Every row gives one point. A path goes straight from each point to the next, and from the last back to the first. The post is the endless flat space through its rows: a point in 2 columns, a line in 3, a plane in 4, and so on, so that a path can go around it. How many times does the path go around the post? Going back the other way cancels.

Post, one row:
[[26 16]]
Path (20 x 2):
[[ 51  38]
 [ 16  34]
 [  5  25]
 [  2  -1]
 [ 53 -38]
 [ 61   0]
 [ 70  33]
 [ 33  59]
 [  9  45]
 [-20  22]
 [  8 -11]
 [ 27  -1]
 [ 46   1]
 [ 81  31]
 [ 24  60]
 [ -9  49]
 [-20 -15]
 [ -5 -37]
 [ 40 -41]
 [ 49   9]]
Times around: 3

Post (7 x 8):
[[ 26  60  34 -40 -24  22 -70   0]
 [ 31  10  14  43   6 -49  43 -16]
 [ 40  30  87  10 -49  29  23 -45]
 [-12  12 -80  -8  -2 -14  36 -28]
 [-16  -3  21 -29  45 -68 -18  -9]
 [ 17 -43  11   8 -30 -64 -39 -81]
 [ 28  22  33  16  61  15  24  12]]
Path:
[[  0  33  19 -17  22  13  18  33]
 [ 10  53  35  10 -11  33  10  16]
 [ 11  38  40  10  -7  48  -6 -35]
 [  7   8  32  31 -45 -43  13 -16]
 [ 11  -1  48 -21  40  -3  19  14]
 [ 41  41   6 -19   6 -29   6  10]
 [ 22  31  59 -20  14  33  12 -52]
 [ 98  67  66  30 -31   7  43 -19]
 [ -2 -54 -30 -10   8 -37  31 -13]
 [ 59  21  -1  59 -45  25   5 -17]
 [ 50  -2  36  28 -20 -34  -2  -9]
 [ 61   1  34  -4 -47 -12 -20 -65]
 [  5   7 -34  -4  43 -21  24 -50]
 [-56 -10   4  12   3 -70  50 -71]
 [  6 -22  90  19  35 -14  -4 -27]
 [ 76  16  11  47  -7  48 -37  14]
 [-21   1  30  46 -15 -85 -34 -14]
 [ 19  -1 -44  69  55  -4  -8 -57]
 [ 69  85  11  -9 -22 -21   5 -27]
 [  0  -7  17 -81 -17 -58 -30 -45]]
Times around: 0

Post, 17 rows:
[[ 14 -84 -42   8   5  56 -52   4 -24  14 -59  59 -45 -28 -10  37   3 -57]
 [ 19   6 -11 -27  37  50 -13   9  50 -20  21 -32 -78  16   0  13 -17  48]
 [ 17 -18 -34  22 -23  41   2  46 -40  16  35  30   4 -22 -14 -26 -19   5]
 [  2 -26   4   9  43   7  16  12  -5 -10  41 -29  30   2   6   0  61 -14]
 [ 45 -32  77  -5  23 -18  30  42   1  10  22  16  11  53 121 -73   4  14]
 [ 20   2  53 -19  15  14 -18  71  22 -45  -7  -2   8  -9   3 -66 -53  28]
 [ 11 -28  54   8  42  40  43   1 -33   7  57  34 -22  43 -36  -5 -20  26]
 [-27 -34  61 -31 -15 -49 -60  12  57  39  41  -3 -59  34 -90  -2   9   4]
 [  4  -2 -34  31   3  61 -65  41  31  29   6 -20  31 -39 -31  21 -34  -1]
 [ 11 -37   9  35  14  41  20 -23 -11  20  32 -20 -43   0  20 -21 -21 -82]
 [  5 -34  -9  62 -39 -30  -6  73   2  41 -36  -8 -37   7 -71  25   4 -44]
 [ -5  17  27 -27  25  29 -14 -15  -3  69   5   8 -47 -56  -2 -19 -29   5]
 [ 51   9   5  13   8 -12  41 -40  54  16  11  39 -27 -20  18  24  -2  16]
 [ -1 -22   3   4  42  35  23  43  33  -1  17  -3  34  63  26 -87  31  20]
 [-18 -26  27 -24 -64  92 -23  15  14  19 -40  36 -21  -1 -25 -12  15  50]
 [-10   0  22  74   0  33  -2  46  -7  -4  38  24  -9   3  -3 -38  26  22]
 [-79  17  14  12 -18  19  -2 -35 -39   6 -22   1 -17  88 -46 -26 -31  41]]
Path:
[[  43   24   18   -1   29   12  -30   61   12    3   -2  -15  -27    8
   -21  -83  -25   44]
 [  21  -40   44   -6   -6   50    6   24    3   30   37   20  -24  -32
   -14  -45    5    1]
 [   4  -24    6    9  -15   -9    4   29   23  -30  -11   14   34   10
   -45  -58  -75  -22]
 [   8    8  -32   65  -10   24  -31  -41   83   -2   -2   60  -40   -1
    10   -8    5   47]
 [  26  -20   28   37   34   -1  -16    2  -26  -16   46   23  -17  -63
   -12  -40   29   17]
 [ -11  -11   -2  -18   10  -17  -31   55   27   70   14   -4  -27   19
    -1  -71  -39   22]
 [ -24  -25    4  -11   30  -19   15   14   10   37   22   12  -38   -9
   -30    9   41   10]
 [  11  -26   40    8  -18   61   18  -21   33   19   12   11   27    2
    11   24   13  -59]
 [   8   13   11  -26   20   88   36   25   -7   70   49   19  -51  -18
    25  -49   18   -5]
 [  -9  -31    3    0   18   49  -18  -62   16    6   30   61  -38   11
    11   10   -9  -31]
 [  15   25   -3  -11   -7   82   -2   19  -19   23   45  -12  -14  -16
   -23  -17  -24   21]
 [  39   20   30   42   -8   44  -18  -30   19   77   14    0    5   18
   -11  -53  -59  -10]
 [  -4  -34   37  -14   37   72  -44    2  -11   35   -3   52  -50  -23
     4  -66  -35   18]
 [  21  -47   17   56   55    6    1   52   45  105   83  -55  -33    0
   -22  -23  -12  -49]
 [  -6   -4   21   18   -7   51   38  -28   10  -16   16  -30  -30   64
   -30  -25  -28   19]
 [  25   -2   51   59   12   -5  -52   21  -42   42   31   34  -64  -20
    15  -55   -9  -29]
 [  25  -34  -15   60   25   63  -46  -10   15   85   -5   -2   31   35
    27  -39 -105   17]
 [ -49  -20   29   13  -36   38    8  -20   27   35    0  -29  -58   -1
     4  -45  -45    9]
 [ -45   37   17  -15   36   -8    1   26   37   36   40  -20  -24  -23
    -1  -42   21   46]
 [ -33    6  -21  -19   18   58  -17   -5  -11   27  -10   41  -41  -18
   -52   -1  -11   24]
 [  13    6   19   10   23    6   10   27  -11    3   -4   -2  -64  -14
   -30  -21   -7  -14]]
Times around: 2

Post (17 x 18):
[[ 15  37   3  -3 -22 -26 -35 -26 -18 -22  12 -12 -47 -29  25 -34 -11  24]
 [ -5 -25 -32   5  29  32  26 -37  16  30 -15  24 -20  23 -56   6  57 -29]
 [-15  92  40 -33 -73 -19  24  28 -29   1 -13  55  -3 -18  51  -6 -55  -3]
 [-24  86  54  -1 -38 -77 -17  28 -21 -10   6  54  17 -13  -7  17 -48 -52]
 [-25   9  45  -7  22 -12  32 -21  41 -11  -7   5 -16  42  12 -26  22 -19]
 [ 27  45  47  22 -19 -25  17   2 -29  14 -30 -16  19 -20  23   9 -33  17]
 [  5   2 -25  36 -32  44 -39 -24  36   8   7 -33  20 -10 -14 -61  43  40]
 [-25  43  41  17  40 -13 -15  18  18 -29 -33  46 -15  20  16  41 -17 -12]
 [-28   1 -50   7  13  39   1 -64  13   4  18 -15  24  19 -21  15  39  50]
 [-51 -53  46 -19   1   5   1   3 -14   2 -17  17  -7  28 -13  -6  18 -11]
 [-21 -20  -1 -13   0  -1  26 -19  34  51  -3  33  11 -23  14  16  18  -2]
 [  7  43  25 -12 -56 -31 -44   5  20 -45 -32 -33  -2 -18 -55 -28 -30  32]
 [  1 -26 -45  33  -5  49  12 -38  14 -19  20 -33   1 -19 -48 -38 -28  20]
 [ 32 -40 -80 -15 -19  35  17 -54  31   8  25 -37  -1  29 -22 -13  -4   2]
 [-63 -23  13   6  57  35  26 -67  40  19 -67  -5  16  23   2 -17  22 -44]
 [-15  54  -4 -18  26  -2  27  25 -26  70   7  34  29 -12  27 -37 -48  28]
 [-38 -13 -72  -6 -27  64   7  -9  43 -19   7 -71  20  -3 -20 -24  27   7]]
Path:
[[ -16  -29  -23  -56   -2   59   12  -32  -15   32  -36   31   26  -16
   -45   13   12  -16]
 [ -26   40  -32  -23  -26   -8  -24   29  -25   12  -13  -23   45   -1
     2  -24   32   10]
 [ -37   26  -52   23  -22   20   12  -49  -10   66  -12    8   23   29
    12  -43   -5  -41]
 [  -3   82   54   27  -15  -42  -33  -87   21  -51   48   12  -16   10
    61  -46  -54   65]
 [   6  -26  121    0  -30  -13  -10    2  -49    0  -36  -15  -44   24
    27  -37  -37   -1]
 [ -71   31   16   22   29   40   16  -38   48    0  -58   50  -12   38
   -34   32   75   12]
 [  -8   30  -52   53   24  -18   32  -61  103   76   10   -7   -2   44
   -11  -92   89  -68]
 [ -34   93  -31   28   35   50   -9  -39   70   38  -20  -27   32    7
    14  -16   21   64]
 [ -17  -51  -12  -25   23   14   42  -35    1   27   18    7  -21   12
     0  -28  -46  -20]
 [ -69  -21   30   31  -58   40   23   -8   14    6  -84  -26   25   11
   -53   -2   25  -36]
 [ -54   52   -5   31   35   41   24  -34   26  -67  -77  -32  -28   19
    20   -6  -17   -1]
 [  12  -35   17    2  -87    3  -28  -73   25    2  -34  -27  -42  -32
   -69  -35  -11   57]
 [  19   60   34  -19   75   19   48    3   72   19   10   57    3   51
   -21   14   -9   40]
 [  65   18  -36  -22  -31   39  -15   -8  -36  -45   -3  -73  -38  -19
    38  -68  -64   44]
 [ -13   10   43    2   32  -45   17    4  -27   41    1   10   -5    6
    36  -91  -40   32]
 [  21   -3   42   11  -82  -57  -11  -41    4   40   17    4  -50  -50
    34  -35   23    8]
 [ -11   39   -6  -23  -37   -9  -36   33   -3   24   39  -13    3   -6
   -23  -36   51   47]
 [ -55   18   26  -18  -75    2  -38  -34   60   13   19   17  -49  -22
    25 -103   26   21]
 [ -74   -3   12    0   -6    9  -17   62    4   11   50   53   32    1
   -32  -13   12  -78]
 [ -38  -82  107  -66  -11  -56  -30   43    3    0  -35   16   26  -18
   -12  -44  -63  -54]
 [  17    2  -33    5  -30   17   20   -4  -35    6   -5  -21  -10    8
    -9  -50  -17    7]
 [ -47    4  -22   19   17   36  -35   21   53   92  -18   -9   37   -3
    60  -23   74  117]
 [ -35   39   79  -26  -22  -53    0   38   60    8   -3   16   23   -9
   -32   -3  -14  -26]]
Times around: 3

Post, 17 rows:
[[ 20  27 -33 -36  23 -64  16  27   9  -5   9  74   4   5  -8  10 -13   5]
 [-19  29  16  12   2  30  -3 -74  -1  43 -35  -7  16 -23  29 -20   5 -12]
 [  5   5 -23   0   5   9  23 -15 -18  -1 -35 -19  32  -7 -51  34 -17 -68]
 [ -7  -8  -9 -20  22 -49 -18  -1  43  10  77   0 -20   3  21  -1  38 -35]
 [ -5  11 -27  33  14  51  36  -1 -64 -34 -24 -45  -5  41 -49  21  -6  25]
 [-37 -12  22  26 -12  29 -77  -6 -59  -4  48  39 -24 -24  39  -3  15   9]
 [ -2 -28 -22 -29 -16 -10  -1 -31 -30  20  31  29 -18 -24  -1  -6  -9  37]
 [ 25   6   6 -12  43 -15  42 -61 -62   6  -7 -17 -10  10  -1  -6  -3   3]
 [ 14  -3 -70  -8  20  84   5 -31 -30 -30 -20  95  56  10 -20  31 -37  31]
 [  5   8  76  29  16 -12 -14  -5 -13   8  18 -29  40  15  -9  20 -43  11]
 [ 14  21  12  -3  -6  52   1  29  -9 -39  49 -10 -23   6  31  59 -39  -8]
 [-34 -11  39  -7  23  39 -48   4  19  61 -15 -23  -8 -19  17  46  49 -20]
 [ 50   6 -28 -29 -52 -27  -2  25  24 -47 -23 110  29  -9  29 -27 -39   9]
 [ 41  45  22 -46  24  40 -15   7 -22   3  15  -3  28  35 -60   0 -46 -30]
 [ 54   7 -56  25 -18  40  59 -11 -75 -13 -24  52 -26  39  41  29  -5 -10]
 [ 11  10 -43   6 -46   6 -78  33 -22 -20 -14  33  32 -21  50  15  -8  48]
 [ 41  -7 -43   3  12  -5 -30   9  73 -10  25  60 -46  -5  11  14  -4 -23]]
Path (26 x 18):
[[ -35   38   22   92  -17   -3    4  -68    8   20  -27   22   33  -11
    16  -77    9  -48]
 [  85   51   47  -48   -1   53  -57   -1   31   42  117   93  -68   27
     7    5  -32    2]
 [  29  -23  -35   24   53   52   23    4   -8  -43  -25   81  -29   48
     4   88   43  -59]
 [  10   23  -64  -36  -12   33   24  -24  -37  -19  -33   56   63  -22
     2   44  -78  -13]
 [  17   30  -42   38   48    7   69   -1  -17   17    3  -36   24   60
    19   36   -9   37]
 [  17    0  -23  -29   51   59   -9  -18  -75  -36  -23   -7   39  -44
   -35   62   -6  -59]
 [  -3    7  -40  105   21   25   51   23  -64  -62   -7  -27  -26   36
    14   30   22   24]
 [  -6   21   -9   -9    0   76  -71  -10  -41  -27   65  -34  -12   10
    29  -15  -58   18]
 [ -37   15  -21    2  -22  -16  -28   16  -41  -50  -64   34   23  -31
    36    7   -8   37]
 [  -7   23   13  -76   21   14  -12   78  119   37    3    8  -15  -24
   -35   47  -37   12]
 [ -33   33  -57   32    4  -11   10   14  -47   11  -12   20  -28    5
    43   37   24  -27]
 [  51   57  -49  -64   48   74  -54  -16  -16   14  -20   59  -13   43
   -43  -40  -23  -59]
 [  18  -54  -68   81  -36    7   31    4   21  -21   13    8    9    4
    43    2    0   23]
 [  -4    3  -23   24   13   41   53  -50 -100   -8  -47   -7   59   -7
    22   -3  -41  -13]
 [  50  -53  -14  -26   -4  -83   70    9  -47   21   -4    1  -35   21
    44   44  -16    4]
 [   3   26  -53   -8   23   45   -5  -77  -64  -34   14   -7   59    1
    30   22  -54  -28]
 [ -67  -19    6   30  -27   47   29   54  -24  -45  -27   52  -29  -14
     9   -7   28   24]
 [  39  -10  -10   15   56    1  -13  -19   -3    2  -41    2   42   16
    -7   25   22   -4]
 [   8   41   -2  -40   81   38   -7  -19  -65   35   54  -50   -7   47
   -57   16   73   -9]
 [  37   65  -67  -53   42   16  -50  -15  -30   -8   27  -18   28  -34
    48  -11   15  -11]
 [ -70   15   19   36   14   47  -15    7   -2  -29   13   -3   51   11
   -24  -21   -8  -40]
 [   2   -7   -2    9  -21  -10   76  -65  -82    4  -44   -3   43  -23
    23   48  -53  -65]
 [  62  -41   86   39   46  -21    4   25  -24   27   -7   56  -59   49
    -9   75   -8   26]
 [ -47  -20  -30  -22  -11   11   -6  -48    0  -65   41  -54    1  -31
   -26    9   14    7]
 [ -71   -8   20  -30   33   38  -12  -24  -22   -5   11   32   45  -12
    -9   52  -58   61]
 [  56  -24    9   29   15   42  -49   42  -21  -12   11    6   47   67
    17   23  -32  -59]]
Times around: 1
